Each row of a before or after table is a point. One or more steps were done to the points. Then noise was added and the rows were shuffled. The steps act on columns, c1 being the first. Name the steps. A step turns or swaps two columns, mirrors them in a line or flattens them onto one, adds a multiple of one to another, or multiplies or shifts one. Angles are multiples of 10 degrees, from the lower column toward the higher: turns from -170 to 170, lines from 10 to 170 but not 90. Use the fewest steps. Two steps may share a column if one is a turn and the other turns, adds or multiplies; they go together, in the order done. Otherwise the lowest column goes first.
In the rows, 128 means zero.

Before (13 x 3):
[[ 96 159  47]
 [109 128 148]
 [245 168 136]
 [155 127 170]
 [ 91 116 163]
 [ 94 102 131]
 [144 131 134]
 [122  51  67]
 [105 175 139]
 [ 93 129 157]
 [112 157 166]
 [186  53 172]
 [111 165  97]]
After (13 x 3):
[[155 215 143]
 [ 79 143 110]
 [ 92 149 225]
 [ 64  53 169]
 [ 66 150 141]
 [124 157  97]
 [ 73  98  91]
 [ 81  79 130]
 [ 62 146 107]
 [ 82 130  78]
 [215 104  96]
 [113 131 120]
 [ 62 161 107]]
Steps: shift c1 by -30; turn c2 and c3 by -140 degrees

Before (13 x 4):
[[132 155 153  88]
 [154 100 152 164]
 [ 64 140  66 107]
 [104 101 206  91]
 [194 110 140 161]
 [ 57 117 108 123]
 [ 90 123 130 124]
 [ 47 179  75 135]
 [ 60 112 114 120]
 [141 125 139 168]
 [224 204 182 100]
 [ 71  80  65 127]
 [ 85 156 123 121]]
After (13 x 4):
[[183 107  96 149]
 [224 206 163 174]
 [142 124  91 141]
 [ 39 181 120  75]
 [159  93  95 161]
 [ 84 152 129 121]
 [ 86 115 128 122]
 [ 60 115 127 108]
 [ 57 110 136 103]
 [105 101 172 199]
 [ 63 131 146  68]
 [134 151 170 142]
 [ 65  82 121  63]]
Steps: turn c3 and c4 by 80 degrees

Before (8 x 6):
[[ 84 170 159 134 134  91]
 [ 98 152  86 144 189  71]
 [147  76 182 195  94 111]
 [184 120 177 122 147 147]
 [177 130  83 129 134 103]
 [142  90 126 191  87 184]
 [180 170  86 168 144  88]
 [ 92  86 182 122  98 117]]
After (8 x 6):
[[125 101 175  84  86 119]
 [172 145 176 172 122 150]
 [ 88 141  84 192 167  83]
 [ 17  91 185 173  72 114]
 [ 15  88 120 163  84 187]
 [ 85 135 158  92 169  91]
 [ 72 189  86 100 154  74]
 [149 130  84 171 131 101]]
Steps: turn c1 and c4 by 70 degrees; multiply c1 by 2; swap c2 and c5

Before (10 x 9):
[[121  92 158  63 140 248 113  87  94]
 [112 107 129 126 165  94 133 118 150]
 [ 84 140 158  98 145 179 102 186 145]
 [ 87 118 113 101 149 153  53  83 125]
 [107 141 115  63 136  95 108  93 105]
 [ 70 128 121  79 139 128 143  90 156]
 [154 143  75 112 101 156 147 107 122]
 [104  37  73  89  90 110 105  79 151]
 [135 143 153 113 106  98 146  80 146]
 [ 80  83 130 227 108  97 139 156 108]]
After (10 x 9):
[[ 86 111  96 100 124 149 181 141 204]
 [ 96 134  18  93   2 155 118  46 138]
 [151 157  11 113 118 107 158 129 105]
 [130  96  97  73  60 127 246 151  42]
 [ 86 102  53 102 110 200 166 103  95]
 [ 77 126  72 221 128 133 101 179 105]
 [114  84  70 122 123 130 100  93 164]
 [102 128  50  62 114 152 101 141  61]
 [ 73 125  68  78 113 104 128  57 168]
 [136 156  94 118 125 117  93  67 132]]
Steps: turn c2 and c5 by 70 degrees; add 0.5 times c4 to c5; shift c3 by -60; turn c6 and c7 by 100 degrees; multiply c9 by 2.5; turn c8 and c9 by 40 degrees

Before (13 x 11):
[[112 140 122  67 118 155 135 135  65 124 157]
 [162 110  88 145  57 132 111 169 196 100  61]
 [116 157 137 120 184 157 126 167  67 171  88]
 [113  82 177 173  79 104  92  97 137 117 165]
 [244 153 100 175 118 110 173 145 136 172  92]
 [153  37 170 119  89  89  94 141 150 129  94]
 [128 115 169 125 107  82 108 125 131  81 151]
 [115 136 152  89 149 151 103  76  90 111 105]
 [125 102 209 127  28  89 105 119 157 115 111]
 [167 135 146  99 171 230 115 166 108 142  93]
 [112 126 142 109 177 166 197 130  93 143 111]
 [128 138 202 132 127  97 121 113 103  68 167]
 [217 103  96 207  83 116 200 162  76 133  52]]
After (13 x 11):
[[115  14  20 110 115 177 174 141  97 217 119]
 [146 141 134 154 118  65 138 135 198 119 141]
 [ 98 102  62 131  49 143 113 157  31  71 148]
 [102 138 208  91  31 123 105 104  90 104 141]
 [ 35 136 151  90  87 117  93 134  87 129 164]
 [145 137 165 146 156  86 103  83 140  93 188]
 [ 92 158 187 102  85 170  95  89 145 104 117]
 [134 142 150 167 172 109 194 136 146 159 115]
 [140 126 202  96 127 130 124 113 171   8 116]
 [117 130 170  82 107 123 105 124 137  33 121]
 [122  88 118 228 163  97 116 173 122 156 174]
 [ 75  51  35 119  77 205 203 156 119 137 170]
 [160 131 145 155 173 119 126 181 149 214 196]]
Steps: add -0.7 times c1 to c3; turn c1 and c2 by -110 degrees; swap c4 and c6; turn c5 and c8 by 10 degrees; turn c9 and c11 by -140 degrees; add -0.7 times c7 to c11; multiply c10 by 2

Before (13 x 14):
[[105 104 122 120 146 113 128 129 144 117  95 107 163 150]
 [117 125 140 111 158 137 126 113 107 147 143 145 124 118]
 [100 134 134 124 114 138 133 130 112 153 145 107 142 152]
 [ 97 125 119  95 172 141 162 117 152 145 102 131 104 149]
 [109 123 100 149 139  93 133 145 107 108 136 119 154 132]
 [128 123 103 124 125 136 131 100 133 146 144  97 161 118]
 [125 116 121 132 127 130 133 136 158 116 137 143 159 151]
 [125 128 104 140 135 147 114  90 113 133 126 109 126 138]
 [ 95 150  94 117 118 173 117 123  89  96 122 129 128 140]
 [119 138 107 133 119 141 158 147 131 147 113 120 132 128]
 [123 136 103 103 101 123 124 110 110 134 107 133 126 140]
 [136 131  86 108 167 122 124 149 111 168 141 115 136 126]
 [126 134 131 119 141 107 151 128 116 122 114 108 132 142]]
After (13 x 14):
[[124 119 123 133 130 130 130 139 154  93 147 150 160 142]
 [ 96 120 120  64 166 136 161 115 152 174 100 149 100 129]
 [124 128 103 153 117 148 116  88 112 144 125 137 128 111]
 [126 131 102 121 111 135 129 101 135 182 153 120 162  99]
 [ 92 149  97 102 114 169 116 124  87  33 110 142 126 124]
 [102 135 135 125 113 133 132 131 111 204 148 150 138 106]
 [137 136  88  87 177 122 126 148 109 245 143 125 137 118]
 [121 128 104  75  96 122 126 111 114 146  97 142 127 137]
 [116 127 101 171 145  90 135 143 105  69 137 132 153 117]
 [117 135 107 137 130 138 159 145 130 185 106 128 130 121]
 [110  94 126 116 149 108 133 126 144  97 101 154 164 111]
 [119 133 144  87 150 136 123 109 103 187 148 121 124 147]
 [134 126 133 111 140 107 152 126 112 114 108 142 134 110]]
Steps: turn c1 and c6 by 10 degrees; turn c2 and c11 by -20 degrees; multiply c11 by 1.3; multiply c4 by 2; add 0.5 times c8 to c5; multiply c10 by 3; swap c12 and c14

Before (12 x 18):
[[114 181 111 172 182 140  59  80 109 113  64  73 115  94 147 160 142 143]
 [133  77 131  56  65 210 179 138 128 154  70 109 151  69 106 112 126 192]
 [207  86 109 201  69 132 164 128 111 104 168 168 127 115  65  82 159  95]
 [205 125 122 133 117  71 141 156 109  55 195 202 120 158  80  44 125  80]
 [214  67  77 102 114 200 188 147 129 156  66 138 206  82 119  93  85 143]
 [ 85 109  59 161 160  99  62  81 125 180  81 141 111 124 136 113 109 107]
 [127 176  90 190 151 129  75 106 148 165  41 152  74 157 171 122 129 157]
 [197 129 107 156  82  94 172 127  68 102 206 208 151 129  87 122 105 146]
 [ 93 210  59 153 147 143  84 110 186 152 110 130 103 119 140 165 123  99]
 [231  79 131 142 109  97 139 153 115 127 219 161 127 148 128 115 151 108]
 [118  53 135 128 100 201 203 180 111 138  54 119 186 111 133 139  95 134]
 [ 94 136 103 199 175 158  92  74 149 135 101 136  83  79 204  99  94 133]]
After (12 x 18):
[[126 149  90 190 179  80  85 226 168 136 135 150 137 128 167 174 101 144]
 [ 90 107  56 165 187 117  64 196 147 125  97 141 160 112 134 106 128 104]
 [116 177 114 173 147 112  69 198 132 183 109  72 127 141 153 158 163 132]
 [226  89 138 144 118 127 143  44 110 123 109 161 161 152 132  94 115 107]
 [123  98 132 128 130 169 191 174  90  98 199 121  51  98 135  62 144 134]
 [100 202  52 160 167 100 106 152 200 137 117 124 124 118 142 187 130  94]
 [ 91 101 114 193 154  77 109 172 161 156  88 131  99  99 204 150 175 118]
 [212  61  76 104 153 190 181 176 109 109 171 137  44  80 126  90 175 140]
 [133  86 136  58 117 131 176 173 108  57 154 112  40 132 116  92 187 199]
 [214  64 125 131  56 125 144  47 106 145 137 199 190 127  75 164 105 102]
 [198  77 112 206  71 135 155  89 103  92 108 177 126 152  69 112 147 122]
 [193 118 106 163  86 156 153  55  53 102 108 209 157 100  84 126 124 151]]
Steps: mirror c2 and c16 in the line at 30 degrees; mirror c5 and c10 in the line at 30 degrees; turn c6 and c13 by -100 degrees; turn c7 and c9 by -20 degrees; turn c8 and c11 by 110 degrees; turn c14 and c17 by -90 degrees; add -0.3 times c15 to c18
